Each row is a point. Each copy is the shape, with its points in the same order, stretched, turned, moved and blurred by noise. Is it also mirrored, or only turned?
In the rows, 128 means zero.

Shape, 7 rows:
[[ 92 140  85]
 [142 138 121]
 [ 85 103 110]
 [129 165 125]
 [165 146 245]
 [114 115 129]
 [146 121 134]]
Copy 1 (7 x 3):
[[179 137  84]
 [134 154 117]
 [160  99 100]
 [152 176 134]
 [ 93 158 239]
 [138 124 115]
 [114 148 125]]
Copy 1 is: mirrored
Copy 2 (7 x 3):
[[ 77 145  80]
 [125 141 115]
 [ 74 110  98]
 [114 167 121]
 [144 139 237]
 [ 95 115 117]
 [132 125 126]]
Copy 2 is: only turned
Copy 3:
[[ 74 125 105]
 [128 138 131]
 [ 78  90 133]
 [108 159 129]
 [172 156 243]
 [108 106 143]
 [137 119 137]]
Copy 3 is: only turned

Shape (11 x 6):
[[112 143 165 168  70 163]
 [151 151  73  95 135 110]
 [ 35 124 171 161 144 126]
 [110 156  49 127 124 106]
 [133 159 117 132 137 234]
 [ 87 124 164  97 126 156]
 [130 114 104 108 139  93]
 [160 142 158 132 146 144]
 [151 122 164 120 131 136]
 [136 149 159 170  92  83]
 [169  54 114 117 154 110]]
Copy 1 (11 x 6):
[[ 96 152 126 159  53 151]
 [178 100 135 131 163 161]
 [ 29 126 174 184 117 117]
 [163  95 142 182 157 190]
 [104 190  62 115 133 180]
 [ 68 126 152 108 117 145]
 [154  73 143 142 147 131]
 [132 152 122 127 126 106]
 [126 128 129 117 114 101]
 [149 128 164 188  74  99]
 [135  59  83 127 149  85]]
Copy 1 is: mirrored
Copy 2 (11 x 6):
[[134  78  85 179  79 151]
 [134 183 112  66  77 136]
 [ 53  85 108 156 132 120]
 [ 95 192 112 116  75 115]
 [140 129  53 130 105 230]
 [107  74  98  97 104 156]
 [114 146 150  91  93 122]
 [173 120 122 121 131 145]
 [165  97 137 112 114 151]
 [153 117 128 154  94  81]
 [130 136 214  96  98 169]]
Copy 2 is: mirrored
Copy 3:
[[116 113 185 133 117 180]
 [155 143  77  89 165 113]
 [ 74 169 154 190  93 126]
 [108 124  71 117 174 117]
 [142 163 102 121 122 239]
 [112 174 134 112  75 147]
 [150 140 101 119 127  91]
 [177 168 143 127 130 153]
 [171 156 149 122 104 135]
 [137 123 190 136 155 104]
 [211 120  89 142  89  94]]
Copy 3 is: mirrored
Copy 4, 11 rows:
[[ 97 154 169 178  78 136]
 [186 147 129 114 154  82]
 [ 39 135 157 188 155 100]
 [180 144 153 162 170  65]
 [143 179 152 146 144 209]
 [ 79 128 168 119 134 136]
 [135 122 117 125 147  68]
 [111 172 105 121 111 128]
 [101 144 112 115 106 127]
 [ 95 168 130 167  78  60]
 [141  77  69 122 133 109]]
Copy 4 is: mirrored

Shape, 14 rows:
[[149 101 146 152  96 162 141 129 136]
 [155 149  54 156 125 162 104 139 114]
 [161 106  68 157 108 136 120  73 160]
 [173  98 119 138  83 169 175 135  95]
 [126 136  75 208 124 171 122  83 121]
 [ 92 145 197 102 126 100  72 131  79]
 [141 105  99 182 110 129 127 144 151]
 [113 178 187 118 176 134 126 158  96]
 [160 100 122  95  86 171 195 114 169]
 [110 109 181  91 193 112 118 156  65]
 [ 85 140  64 164 106 132 130 126 115]
 [111 138 191 113 165 101 127 176  96]
 [142  76 132 115  83 197 120 138 166]
 [128  77 110 136 114 189 163 122 141]]
Copy 1 (14 x 9):
[[146  86 148 150 100 155 147 133 147]
 [166 144  65 153 136 141 101 146 133]
 [169 104  79 157 116 114 130  83 184]
 [175  94 113 152  78 165 176 133  99]
 [125 136  90 206 124 150 104  86 150]
 [112 113 214 101 146  99  92 148  81]
 [134 109 106 177 112 113 144 156 166]
 [115 157 191 108 177 162 136 170  98]
 [160  90 115  99  77 180 195 113 164]
 [108  98 179  96 204 128 157 164  57]
 [100 155  76 155 105 108 116 123 129]
 [109 125 191 111 172 122 159 192  89]
 [142  43 119 114  83 173 128 146 159]
 [118  75 101 139 106 173 163 118 139]]
Copy 1 is: only turned
Copy 2:
[[158  99  86 125 142 115 105 130 163]
 [139 153  69 174 124 164  88 124  84]
 [148 106  67 177 118 160 101  51 143]
 [174  94  57 106 159 100 142 134 126]
 [103 139  78 202 166 135  92  94 129]
 [134 131 186  81 123  77  51 142  82]
 [131 100  91 163 101 136 104 136 152]
 [148 158 197 100 143 103 118 173  88]
 [151  94  52  74 134 136 160  88 175]
 [156  84 206  87 158 102 123 167  59]
 [ 80 140  84 156 118 133 110 119  98]
 [150 114 198 105 110  93 123 183  97]
 [154  82  64  83 146 152  82 135 165]
 [135  75  65 110 175 151 133 118 154]]
Copy 2 is: mirrored

Shape (18 x 12):
[[111 115  94 184 126 127 128 145 120 140 121 208]
 [151 121 147 150 113 124 109 144 124 134 152 126]
 [147 123 148 105 109 140 106 146 120 131 116 116]
 [ 84 173 130 153 112 119 109 111 131 129 124 127]
 [128 149 144 107 117 123 153 149 153 143 129 169]
 [102 126 146 112 129 118 132 105 129 134 133 113]
 [149 123 135 141 117 159 103 146 138 164 117 133]
 [144 118 110 107 156 125 112 133 120 126 136 112]
 [137 112 130 108 107 120 161 104 135 170 139 119]
 [141 120  96 169 113 116 108 137 146 135 128 120]
 [100 117 151 115 108 124 130 146 144 134 129 114]
 [133 120 142 130 119 122 139 136 140 192 167 114]
 [138 138 123 233 127 132 126 138 125 125 120 139]
 [149 118 129 126 110 135 120 143 145 131 132 246]
 [123 116 127 121 165 120 113  95 143 127 126 129]
 [117 125 137 122 116 146 137 147 154 127 131 110]
 [151 121 126 117 135 117 118 135 117 162 114 164]
 [137 119 108 109 111 174 149 143 132 142 146 150]]
Copy 1, 18 rows:
[[ 89 112  80 161 122 137 135 142 109 147 115 209]
 [140 107 138 143 100 128 112 146 116 142 148 137]
 [142 122 145 100 105 139 112 141  98 150 119 119]
 [ 89 167 117 147  91 108 108 101 126 130 124 142]
 [121 150 146 102 103 119 159 145 128 154 128 170]
 [101 130 143 112 119 113 131  94 123 140 141 120]
 [136 119 126 131 106 160 106 145 123 174 113 139]
 [134 124 112 103 152 130 120 134 115 140 147 114]
 [130 113 131 106 100 125 164 100 128 179 150 122]
 [126 105  85 142  98 127 114 139 142 136 124 134]
 [ 95 119 149 106  96 120 133 135 124 145 127 123]
 [122 113 142 132 104 126 137 138 147 192 171 122]
 [118 116  99 217 109 143 124 140 122 125 109 152]
 [138 119 129 106 112 142 136 151 112 152 119 249]
 [115 127 128 115 157 122 118  98 145 137 132 136]
 [104 123 139 107  98 146 139 142 134 135 128 117]
 [139 125 119 115 135 121 132 137 107 182 121 160]
 [120 124 116  91 105 176 151 141 116 155 148 154]]
Copy 1 is: only turned
Copy 2 (18 x 12):
[[130 114  86 175 163 125 141 144 135 160 134 199]
 [160 133 137 118 147 119 119 112 140 156 149 126]
 [158 127 138 101 127 134 105 137 119 138 114 113]
 [ 87 167 120 134 147 131 105  96 144 134 110 140]
 [131 156 133 131 100 118 126 166 143 124 140 156]
 [103 132 145 137 120 124 106 117 121 115 135 107]
 [165 129 124 136 131 155 106 140 142 173 120 126]
 [150 126 110 136 153 123  94 145 115 116 143  92]
 [136 133 125 153  77 126 127 119 119 130 151 102]
 [152 127  90 148 156 116 121 108 163 151 121 116]
 [109 119 143 111 118 124 127 136 145 133 124 110]
 [133 143 133 145  99 125 124 131 141 175 173  94]
 [153 148 122 172 197 136 158  92 163 169 115 154]
 [166 113 112 144 115 123 105 166 138 136 155 229]
 [126 119 133 171 143 124  80 129 130 108 137 111]
 [126 130 133 117 128 146 130 140 158 123 128 106]
 [159 132 117 154 119 112 101 156 105 151 131 143]
 [150 127  99 126 113 173 132 155 128 126 157 135]]
Copy 2 is: mirrored
Copy 3:
[[128 103 134 123  94 143 170 140 137 189  66 128]
 [157 125 149 131 111 127 103 130 121 143 140 116]
 [147 133 127 107 124 133  85 136 115 113 133 143]
 [ 93 177 142 128 122 119 126 116 138 136 102 104]
 [147 152 138  85 111 133 147 141 162 137 132 159]
 [109 142 138 100 136 124 123  98 125 126 143 131]
 [150 134 116 132 126 156  89 139 132 158 123 142]
 [145 113 115  88 155 129 111 123 118 130 133 103]
 [139 140  98 102 110 125 131  91 125 148 173 152]
 [137 114 104 150 116 115 113 128 146 150 117  99]
 [104 129 136 110 115 130 110 132 138 117 149 143]
 [135 142 128 115 115 135 111 122 131 180 189 130]
 [141 127 142 199 125 130 147 141 124 163  96 101]
 [182 110 152  75  79 157 142 127 167 171  71 165]
 [127 119 131  98 164 126 120  87 140 140 118 121]
 [120 133 125 123 125 149 118 134 146 110 150 132]
 [158 126 119  87 127 121 118 129 121 171 112 152]
 [150 126 104  95 100 186 134 130 132 135 135 135]]
Copy 3 is: mirrored

Shape, 17 rows:
[[123 138 159 111 132 154 106 155 108 135 112 122]
 [145 130 159 138  94 157 194  83 105 144 117 116]
 [153 136 146 117 134 133 109 114 133  81 115 161]
 [ 96 125 111 134 117   7 142 133 115 147 128 119]
 [141 138 152 145 130 145 112 126 106 131 131 164]
 [113 145  96 132 116 141 103 152 113  70 159 117]
 [135 126 150 135 115 155 158 165 113 124 114 130]
 [100 134 151 105 137 147 109 149 165 106 146 126]
 [146 142 152 141 123 122 110 155 139 144 131 128]
 [148  44 154 144  89 133 109 160 104 147 150 117]
 [131 129  72 151 140 114 138  96 162 144 123 140]
 [158 129 158 116 143 150 128 130 143 145 140 119]
 [156 139 151 114 140 135 141 133 104 129 123 126]
 [151 135 156 116 104 121 112 154 132 148 117 123]
 [139 139 153 122 133 149 109 142 115 130 113 125]
 [149 130  99 111 124 147 133 130 108 152 164 163]
 [151 134 148 108  96 146 128 146 110 144 111 120]]
Copy 1 (17 x 12):
[[144 112 139 103 123 155 135 160 122 131  94 119]
 [162 114 157 149  86 138 193  96  99 168 143 120]
 [150 135 159 139 152 144 130 113 130  82 114 154]
 [122 131 123 195 187  69 131 178  96 139 129  72]
 [145 129 146 135 117 142 115 133 121 133 125 161]
 [118 134  93 129 109 138 124 144 105  53 122 119]
 [151 122 126 116 103 122 173 147 126 130 107 137]
 [ 98 111 151 101 130 137 139 145 154  87 121 109]
 [150 129 140 131 121 119 110 151 146 130 113 108]
 [162  33 122 129  98  85 109 140 117 132 123 133]
 [108 130  96 183 153 135 135  95 154 140 136 122]
 [150 115 143 102 125 138 131 114 149 134 128 114]
 [168 132 133 116 135 137 145 126 116 131 119 121]
 [170 111 143 137 130 136 125 156 144 131 110  99]
 [151 119 139 115 126 149 128 139 124 126  97 121]
 [154 114  91 126 130 159 130 133 124 133 176 149]
 [180 106 132 130 118 157 151 149 127 131 114 110]]
Copy 1 is: mirrored
Copy 2 (17 x 12):
[[120 145 133  99 122 156  95 137 112 132 136 139]
 [128 115 143 129 116 189 190  87 106 106 111 120]
 [158 135 143 115 116 116 102  97 151  80 126 163]
 [120 119 121 121 135  26 176 145 124 135 125 112]
 [141 153 131 140 114 144 120 112 119 128 127 164]
 [112 161  83 138 104 110  90 104 129  69 156 123]
 [129 141 120 128 118 169 142 153 116  93 128 134]
 [ 97 145 132 112 134 138  94 119 172 104 156 125]
 [143 146 137 132 117 131 117 143 141 135 134 119]
 [124  71 128 173  87 142 127 165 104 126 167 130]
 [151 127  69 141 152 108 142  83 174 125  97 118]
 [153 129 141 119 135 164 124 121 142 130 153 117]
 [158 141 133 110 127 146 132 116 111 108 147 131]
 [139 132 140 107  94 136 125 147 131 132 134 118]
 [134 143 135 120 125 148 104 130 115 127 129 132]
 [149 141  76 127 110 133 150 102 138 130 173 153]
 [139 135 120 100  90 160 132 132 112 127 132 119]]
Copy 2 is: only turned

Shape, 16 rows:
[[196 120 138 153 138 109 150 136 104 119 183 104]
 [112 116 148 171 138  87 138 112  78 107 188 137]
 [135 125 101 126 130 171 164 115 127 206 143 176]
 [122 163 104 141 102 123  81 133 152 176 118 120]
 [107 125 214 135 109 138 131 125 161 166 190 162]
 [113 114 166 153  70 202 164 130 193 117 161 109]
 [119 145 120  92 172 104 111  57  98  86 134 133]
 [186  83 122 113 135 111 153 160 160 211 158 117]
 [116 125 110 132 160 139 103  78 161 149 182 153]
 [135 125 147 152 159 145 123 114  72 114  92 137]
 [142 139 167 113  64 131 110 160 111  86 194 173]
 [180 184 163  96 158 119 112 171 106 149 148 152]
 [125 106 101  72 154 160 116 184 138 157 131  64]
 [160  72 194 126 166 124 100 159 105 168 119 205]
 [ 95 135  77 184 116  90 114 151 154  81 143 195]
 [102 140 161 129  79 149 204 132 123 180 144 119]]
Copy 1, 16 rows:
[[177 139 106 141 165 111 154 150 127 110 174  86]
 [125 125  75 155 178  82 164 125 105 123 116 105]
 [ 92 157 126 149 136 133 163 134 119 214 194 167]
 [100 169 133 167  63  97  95 123 123 130 164 149]
 [132 154  65 138 145  86 120 129 182 208 103 125]
 [122 155  69 165  93 183 136 132 209 170 138  76]
 [117 151 108 114 176 121 145  66 102  81 136 181]
 [124 127 144 122 135  85 136 157 167 175 221 113]
 [100 154  85 176 166 105 115  85 152 149 182 169]
 [130 128 151 143 155 147 141 130  88 113 109 151]
 [168 118  21 113  99 111 118 151 112 148 129 130]
 [160 179 114  89 151  91  94 173  97 129 145 161]
 [ 77 151 143  93 125 149  59 125 129 122 202  98]
 [149  73 133 119 177  83 106 166 118 185 119 191]
 [ 68 112  57 192  98  93 144 180 120  81 160 180]
 [ 91 180 112 111 103 132 189 142 148 203 126  86]]
Copy 1 is: mirrored
Copy 2 (16 x 12):
[[199 132 113 162 125 146 157 137 118 127 176 102]
 [128 107 137 162 119 100 135 133  75 114 186 108]
 [132 202 123 162 138 152  86  89 107 156 151 171]
 [113 149 125 108 107 159  84 189 139 164 148 151]
 [120 148 213 150 119 140  93 109 148 115 201 133]
 [114 178 148 194  55 185 103 118 192  91 154 123]
 [124 128 108  69 136 120 131 113  61  74 152 134]
 [208 167 112 145 157 128  96 123 179 166 173 129]
 [117 135 108 121 143 164  89  96 114 108 213 160]
 [130 120 134 148 145 137 117 130  73 102  86 125]
 [157 193 176 162  79 132 124 192 102  79 193 137]
 [169 177 171 109 179 149 152 178 109 134 159 126]
 [151 200  78 126 170 143  75 177 164 107 129  72]
 [190 124 189 156 204 108  76 126 104 103 130 162]
 [ 85 125 109 166 113 100 143 193 124 105 180 200]
 [110 203 167 163  80 123 114 110 140 159 134 106]]
Copy 2 is: mirrored

Shape:
[[ 63 110  76 171  92  87 156 127 156 164  79 113]
 [177 116 113 127 104 123 106 135 145 141 166 138]
 [112 125  80 157 179  79  85 192 162  88 107 115]
 [143 103 139 147 132 126 142 100 212 104 108 106]
 [173 148 190  88  48 180  81 124 150  81 112 168]
 [152 118 112 112 106  93 104 113 102  56 158 111]
 [ 60 110 148 162 183 119 110 177  96 125 124  84]
 [115 128 125  81 135  56  45 157 124 127 153 145]
 [145 123 199 110  57 122 163 135 110 114  73  75]
 [114 167 166  82 123 115 129 144  93 123 117 136]
 [137  86 121  77 196 167 112 122  74 144 110  67]
 [105 119 142  94 165 135  90 200 125 169  99 104]
 [119 115 137  66  78 178 160 153 176 129 132 142]
 [139  74 167 117 117 129 120 136 116  67 119 139]
 [127 115 165 106 138 166  79 150 155 100 114  60]]
Copy 1:
[[148 120 153 111  78 184  29  94 215 102  85 134]
 [102 139 113 108 139 116 113 176 128 146 177 127]
 [187  48  77 155 109 122  92 125 178 110 144 179]
 [177 146 141  98 130 133 137  97 182 114 179 196]
 [152 122 164  41 182 140 167 193 110 125 178  82]
 [136 118 104  87  78  55 131 104 138 105 176 110]
 [153  60 152 168 132 142 119  53 164 143 106 119]
 [144 118  80 103 172  64  97 145 150 119 140  61]
 [114 118 189  67 100 142 195 110 208 138  96  96]
 [122 119 150 104 149 111 151 136 120  88  83  82]
 [124 139  98 159 135 160 199  50 130 120 118 103]
 [125  80 111 153 192 173 148 126 167 129  97  99]
 [ 88 106 143  56 201 165 136 142 148  64 139 125]
 [150  86 132  46 129 121 166  89 125 149 143 133]
 [160  97 134 144 171 140 184  89 189 116 186 107]]
Copy 1 is: only turned
Copy 2 (15 x 12):
[[ 72 176 141 158  42 137 160 153 154 182  60 143]
 [164 160 160  97 112  98 108 139 136 125 139 166]
 [ 68 135 126 127 136  82  92 194 135 166  78 158]
 [ 89 169 124  66 113 123 135 169 190  93 116 143]
 [220 128 130 110 158  92 159 163 201  52  84 126]
 [124 146 174 150 146 143 103 156 110  73 111 175]
 [ 46  63 139 140 117 137 118 147 145 170 107  96]
 [139 102 164 124 161 110  87 103  99 140  80 191]
 [109 123 146 157  91  73 198 112 185  50 116  96]
 [129 110 108 158 164 123 132 103 140 106 106 110]
 [ 89 104 128  70 162 128 135 104  64 131 126  68]
 [119  69 114 108 126  79 139 121 126 171  91  97]
 [172 128  76  98 108 124 185 155 160 116 137 147]
 [119 125 161 135 174 135 168 166 160  89 124 125]
 [106  76 120  75 121  89 115 153 158  89  90 110]]
Copy 2 is: mirrored
Copy 3, 15 rows:
[[ 78  39 132 127 108  89  94 113 178 141 165 115]
 [164 130 158 108 128 152 142 154 137 137 138 174]
 [102  88  92 184 138 140 110 176 166 116  64 117]
 [152 114 142 102 111 144 106 131 179 173 128  75]
 [156 203 148  79 175 129  83  53 123 138  98 161]
 [119 139 150 101 176 120 175 119 113 124  81 147]
 [ 95 100  92 235  96 111 132 110 107 117  55 121]
 [105 154 142 161 160 107 132 191 113 122 101 171]
 [178 127 154 119 145  58 100  38 143 162  94 123]
 [135 137 136 151 179 110 119  98  74 145 100 152]
 [139 107  71 140  74  93 157 170  72 177  63 128]
 [143 115 105 196  85 101  81 166 116 144  74 155]
 [160 108 181  82 120 143  48  92 121 145 114 140]
 [108 138 140 123 133 118 132  80 132 165  46 156]
 [175 157 106 147  91 108 108 128 122 123  52 107]]
Copy 3 is: mirrored
Copy 4 (15 x 12):
[[131  71  88 163 107 139  84 147 119 134 197  73]
 [144 160 149 114 139 107 105 147 121 114 104 136]
 [ 43 104 139 138 149 100  60 161 157 114 113 104]
 [142 123 121 184 132 152  81 109 167  81 123 113]
 [151 154 150 161 111 167 155 150 138 157  42 157]
 [ 94 145 150  96  82 109 123 147 182  57  96 140]
 [ 80  95 122 143 168  74 162 145 183 115 133  79]
 [ 76 105 127  72 132  92  89 143 178 152  88 160]
 [156  66 133 166 111 135 174 148 133  71 100 150]
 [ 93  91 163 117 136 124 164 128 147 135 112 163]
 [125 125 146  78 203 148 181 138 188  61 108  80]
 [103  91 129 120 215 119 140 165 147 148 105 115]
 [146 160 107 153 169 181 148 161 137 123 133 157]
 [ 95 149 105 134 125 122 158 123 158  78  67 130]
 [141 119 136 157 170 139 146 170 213  93  87 107]]
Copy 4 is: mirrored
